Each row is a point. Before rounding, the points of a table are all equally far from one centre. They may lie mostly on one side of it. Write the centre, to within rounding.

Points:
[[-44   4]
 [-31  29]
 [-41  19]
 [-33  28]
 [ -1  28]]
Centre: [-17   6]

Points (10 x 6):
[[-29 -12  66 -31  -3  -2]
 [-41 -46  10 -20   8  39]
 [-34 -43  -7 -17 -15  32]
 [-20 -40 -10  25 -20   9]
 [-57   2  36 -22  -9   1]
 [-52  -4  39  13   4 -23]
 [-46 -11  44 -44   1   9]
 [ -8 -15  26   1  32  49]
 [-54 -21   5  15   5  26]
 [-27  11  -1 -18 -32  -7]]
Centre: [-11 -19  16 -10  10  -2]

Points, 18 rows:
[[ 45   7  69 -27   7 -12 -12  12   1 -11 -26]
 [ 13   5  45 -42  -7 -26 -45 -51 -10 -21 -11]
 [ 55  -4  49 -18   2 -17 -39  24 -25 -17 -41]
 [ 47  11  55 -53  15  -4 -17  13   3 -27 -20]
 [ 64 -23  37 -22  23 -10   9  22 -27  -5 -35]
 [ 14 -25  47 -19  28   6  10  11 -27  23 -47]
 [ 55  -6  25 -37  41  -3 -17  28   4 -11 -17]
 [ 47 -10  73 -29 -18   3  -7  31 -26  -8 -24]
 [ 44  12  46 -23   0  12   8  17   6   7  -2]
 [ -9   8  26 -19  -6 -42   1  -5  -5 -42 -21]
 [ 45   8  59  -8  13  -5  -1  -3   7  -7 -19]
 [ 57 -27  38 -45  14  20 -10   7  44 -19 -31]
 [ 58  14  32 -49  21   9 -30  -8  -3  -9 -29]
 [ 25  -6  76 -23  19  20  -8 -22  13 -21 -22]
 [ 40  -9  40 -20 -17 -11  11 -56 -30  -9  -5]
 [ 20  -7  -7  10  34 -15 -11 -14 -19 -34  -6]
 [ 28  12  39 -23  34  -3  -9  20  13 -14 -23]
 [ 49 -28  17  -9  35 -23 -12  25  21   0  -2]]
Centre: [ 16 -43  23 -32  -8   3 -21  -4 -10 -16 -12]

Points, 21 rows:
[[  7  38 -33  12  -4  16 -26  30  -3  40  11  14 -16  -3  26  29 -49  -2]
 [-25   1 -30  -8 -11  39  11  59   8  30 -10   3 -24  18  48   8 -40  -8]
 [ 31  36 -38 -10   3   2  17  29 -14  77  -7  24 -23  21  19 -11 -39   0]
 [  7  34 -32   4 -19   0  -5  19  -2  40  17   1   3  16  42   3 -72  23]
 [ -2   9 -28 -33 -18 -18  31  27  -4  16  21  21   6  26  65   6 -31   3]
 [-16  32 -54 -28 -14   7  48  67  -5  14   5   6  12  33   4  27 -22  22]
 [ -5  26 -40 -35 -15  10  38  27   3  60  27  18 -18  -6  33   6 -51   5]
 [  0  28 -60  -6 -29  14  11  19  -7  46 -21  20 -31 -30  37  39 -32  33]
 [ -5  17 -39 -35 -46  -1 -22  29   5  55  -2   6   2  -3  44 -12 -36  -6]
 [ 26  40 -62   4 -14   7  18  30   3  42  -9  -6   2  39  -2  15 -34  -9]
 [  1  21 -49   4 -19  29  19  10   2  31  10  -4 -11  39  55  14 -20 -20]
 [-24  17 -68  -2   4  20   7  49  -4  47   7  29 -16  14  42  20 -62  27]
 [-13  49 -32   0 -18  20  -1  25 -33  47  13   4 -20  32  28  16 -35   2]
 [  0  37 -51  -9  -5  -3  11  21 -19  40  26  -6  16  19  32 -12 -60  -9]
 [-36  48 -61 -14   2   8  30  12 -42  41 -25  -8  18  10  38 -26 -32   0]
 [ -3  23 -49  10 -13 -18  -5  36  -1  51  15   7  30  31  38  17 -43   9]
 [  9  52 -26  -8 -35  20  18  57 -11  47  10  22 -22   1  14  13 -34  10]
 [ -5  38 -37  -6   7   4   0  -2 -22  51  26  21 -16  15  34  11 -50  -7]
 [-13  51 -41  10   2  -8   8  35 -10  28  26  29  16   7  37  14 -38 -18]
 [ -3  14 -22  12  -6 -10  18  56 -20  54  24  -6 -26  -6  21   7 -48  32]
 [-29  27 -69 -38 -13  12  -2  37 -14  55  -8  -6  -1   7  41   8 -32 -14]]
Centre: [ -8  16 -45  -7   5  11   7  20   5  21  -2  14  -1   1  15 -19   2  32]

Points (30 x 24):
[[-22   5 -51   0   6 -17 -10 -24 -10   7  36  -3  16  27 -32 -17  21  14
   69 -10   7  -8 -17 -17]
 [ -6 -26 -52  22 -29 -41  28 -16  17  -5  26  44  28   6 -40 -41  15  13
    8  17  19  -3 -11 -21]
 [-18 -36 -44   9 -55 -35  -1  -7   7  -3  14  16  19  14 -56 -47   1  11
    2   6  73 -36  20 -31]
 [-16  33 -39  -7 -29 -45  28  33  17  -7  26  16  20  42 -54 -25  44 -21
    7  14   3  -6  20 -38]
 [-21   6 -45  16 -17 -25   3   7  44  -1  -4   8  16   0 -74 -37  14  -1
   38 -14  17 -17  22 -30]
 [-35  27 -19  19 -14 -29  11  39   4  -9  16   7  20  14 -68 -14   0  16
   36  20   0  -1  16   0]
 [ 10 -15 -33  -8 -28 -52  13  25 -31  -8   2  40  11  43 -35 -53  -3  18
   34  12  27 -32  28  -7]
 [-12   2   1   8 -26 -11  -5 -30  24  26   3  20  36  31 -29 -17 -18  28
   38  -3  -2  -5 -13 -21]
 [ -4   5 -25 -12 -50 -37  -2 -12  -3  -8  30  41   9  -3 -37 -38  59  30
   -9  19  -2 -15  25 -35]
 [-21  10 -45   9 -43 -26   0  15 -11  -4 -15  25  32  43 -41 -46  55  -7
   21 -10 -20 -18  27 -30]
 [ -1  -6 -15 -10 -28 -33   1  34  21 -12  38  19   5  54 -42 -35  25  -3
   28  23  31  10   7  -7]
 [-41  16 -60  20 -18 -11  42 -15   9  41 -10  15  -1  17 -56 -23  17  14
   21   3  22 -24 -26 -26]
 [-62  15  -1 -12 -14 -38  38 -18   6 -31  12  12 -14  23 -39 -52  12  17
   43  13  10   9  -1 -40]
 [-14 -13 -35 -12 -42 -19  -4 -39  25   5   7  -9   5  52 -75 -37  13  28
   28  -6  25  -9 -33 -47]
 [-36  13 -38  15  -3 -45   9   7 -23   7  24  42  31  39 -31 -37  20 -23
   25  10  -1 -39  12 -31]
 [-15  -1 -56   0 -29 -33   0 -15  14   4  30   2  69  48 -53  -2  20  -7
   17  11  13 -12 -13 -37]
 [-22  10 -47  13 -20 -55 -12   2 -12   1   0  17  17   0 -49 -63  45   7
   -1  27  24 -42  15 -51]
 [-26   2 -32  10 -43  -7   5   4 -10 -18  16  42  -3  12 -73 -39  31  15
   -2 -16   3  14  -4 -16]
 [ -9   3 -57  21 -44 -62  -5  -1  26  14  15  15  -8  31 -60 -55  36  14
   10  12  33 -33  21 -31]
 [-26  13 -41  -3 -23 -51  -6 -14   1   2  34  15   9 -17 -45 -23  32   6
   18  34  -5   1  11  14]
 [ -3 -17 -28   0 -41 -55  24  13 -26  39  26  14   8  48 -16 -41  -8   8
  -24  11  12   3   0   6]
 [-23  27 -33  -1 -43 -28 -13 -10 -19  -3  16  20  34  35 -19 -43  38 -31
   32  -4  18 -16  35 -43]
 [-21   0 -43 -12 -55 -40 -14  -4   3 -12  20  30  33  20 -33  -6  40 -31
   11  10  36   7   2 -27]
 [-53 -25 -63 -23 -34 -21  26 -24  -1  -6  17  34  30  18 -54 -29  26  23
   38  13  -8 -21  23 -65]
 [-18 -19 -18  19 -44 -36 -19   1 -15   2  21  46  20  38 -45 -29  32  18
   20  16   3   6  -3 -45]
 [  4  -8 -42 -20 -41 -39   2  12  10 -34  22  14  18  37 -71 -49   9  26
   38   0  29  -1 -17 -29]
 [-27   3 -42 -24 -28 -30  35  21  -3 -37  14  44  26  14 -39 -35  35 -15
   24   0  -4  -7  -3 -40]
 [-35   4 -26 -11 -21 -10  15 -13 -14  16   4  -3  35  43 -43 -68  19   3
    7  15  35  34 -16 -34]
 [ -5   6 -32 -25  -3 -48   1 -22  12   9  33  41  27  34 -60 -34 -11 -20
   17  24  23 -21  16 -31]
 [-21   1 -56   1 -15 -65   1  -5 -20  16 -13  13  49  -1 -46 -53  29  17
    2  20  23 -11  32 -28]]
Centre: [-27   1 -44 -14 -23 -20   5  -5   0 -10   2  -6  -1  33 -19 -18   0  21
  -4  10  11 -19  15 -29]

Points (31 x 24):
[[  7  51  32  30  40 -71   0 -15  -9  19 -30  19  32 -13   0 -28   8   3
   32  62  18  -2  -1  16]
 [ -3  38  22  25  24 -50 -21 -12 -24  26  29   8  19 -11 -25 -40   8 -17
   -7  37  40 -31  -4  -7]
 [  0  23  36  10  33 -37   1 -12 -18  54  -4  23   7 -26  -5 -19  17  -1
   40  26  21   7  -7  24]
 [-23  44  22  15  -3 -55 -24 -12 -30  23  27   7  34  -4 -27 -21  -8 -30
   -9  51  17  20 -59 -11]
 [ 18  53   8  30  15 -61  -5   7 -15  14  25 -15  19 -10  13 -31  20 -18
   43  43  31  -9   9 -22]
 [ 24   2  37  -1  41 -91   8  -3 -22   7  36   6  -5   8 -21   9   4 -43
   27  25  19  -9 -13  21]
 [ -4  25  -7  18  61 -46  25 -13   6  46  39  15   8  24  15 -10   2 -15
   15  25  19  33 -16  23]
 [-14  43  19  61  47 -61  -3 -14 -33   8 -20  31  33  13  -4 -29 -12   5
   41  40  22   4   7  18]
 [ -5  25 -12 -13  23 -76  12 -21 -25   4  49  21  27 -25  -3 -51  -8  -6
   37  50  36  -4  -5  -2]
 [  3  10  39  48  39 -40   0  -5   0  31  22   6  32  30  16 -27 -21 -25
  -11  30  26  11 -14 -25]
 [ -7  20  34  36  38 -48   8   9 -18  16  26   2  27  -6   1 -25  29 -14
   -1  65 -29  42  -9 -17]
 [  3  13  20  35  30 -48  -8 -18  -7  28 -11  25   4 -45  -1 -13   8  -9
    8  69  30  18  -7  -7]
 [ 19   0  20  31  39 -32  -6  -7  -4  20  10 -28  -4 -16  -6  -2   2 -20
    3  50  38 -11  12  11]
 [ 15  28  22   5  19 -62  16 -34 -21   5 -33  25  25  -6 -26 -36  36  12
   12  43  26 -11 -19   0]
 [-12  33  44   8   8 -41 -12 -39  -7   2  34  42  32 -16 -24   9  11  -6
    7  10  52   7   0  11]
 [  2  78  19  14  25 -68 -10 -35  16   6 -25  18  33   9   0  -1 -56 -32
  -20  42  -8 -10   1   3]
 [ 17  15  28  23  38 -70   8  -6 -16  -1  18  34   1 -26   7 -24  -3  -6
   22  45  64  11 -16 -16]
 [ 12  33  29   9  25 -76 -25 -12 -12   5   3  21  25 -45 -23 -54 -12 -20
   -7  65 -11  13 -10  14]
 [  7   9  35   4  37 -94  15   5  -7  34 -18  22  33  -2  -6 -24  10  12
   20  10  31  -5 -12 -17]
 [ -3   0  28  34  43 -83   4 -28 -14 -14   6  43 -13  10 -20 -18   6   2
   22  57 -17  -2 -29  -6]
 [  3  36  14  24  23 -83   0  -7 -27  20  16  31  -1  10 -21 -22   5   6
   55  52  47  38 -23   4]
 [ 39  26  40   9  24 -70  33  -6 -37   6  35 -11   0   2 -33 -41  -4   3
   -2  42  24  -4  -7   4]
 [-14   6  -1  11  56 -82   4 -11   0  -7  54  40  14  -9 -14 -36  36 -20
   15  40   9  25   1  12]
 [  3  17  -3  44  12 -90  31  -6  -7  30  19   2  14   0 -21 -41  32 -20
   21  46  19 -15 -26  -5]
 [-26  26   7  26  40 -50  11 -40 -14  30  43   6   8  12   4 -32  25  -8
   -5  43  24  -3   0   5]
 [ 13  25  12  28  19 -48  11 -30  -1  23  22  28  16 -18  -4   2   9 -43
  -10  64   6 -28 -26  -5]
 [-35  29   2  20  61 -18  -5 -25  13  42   0  16  15  -5 -27 -51  14 -34
   14  48   7  12   7  16]
 [  4  30 -11  23  41 -65 -16  -6 -25  -9  39  12  49 -23 -10 -29   5  -4
   11  38  40  11 -12  24]
 [ -5   5  30  30  39 -34  11  13 -12  41 -15  54  32  19 -16  11  17 -38
   15  35  35   2  -4 -19]
 [ 14  49   8   9  47 -91 -11 -35 -25  10   4  39   4   3  -6 -17 -15   7
   23  37   3 -15   9  -7]
 [ 21   5  32  -6  55 -65 -34   5 -30 -18  18  16   7  29 -20 -42  -7 -11
    3   4  24  24  -4  21]]
Centre: [-18  29   7   4   3 -47  21  11   4 -14  -2  16   7   8 -19 -17 -17 -25
  10  25   5  17   4   4]
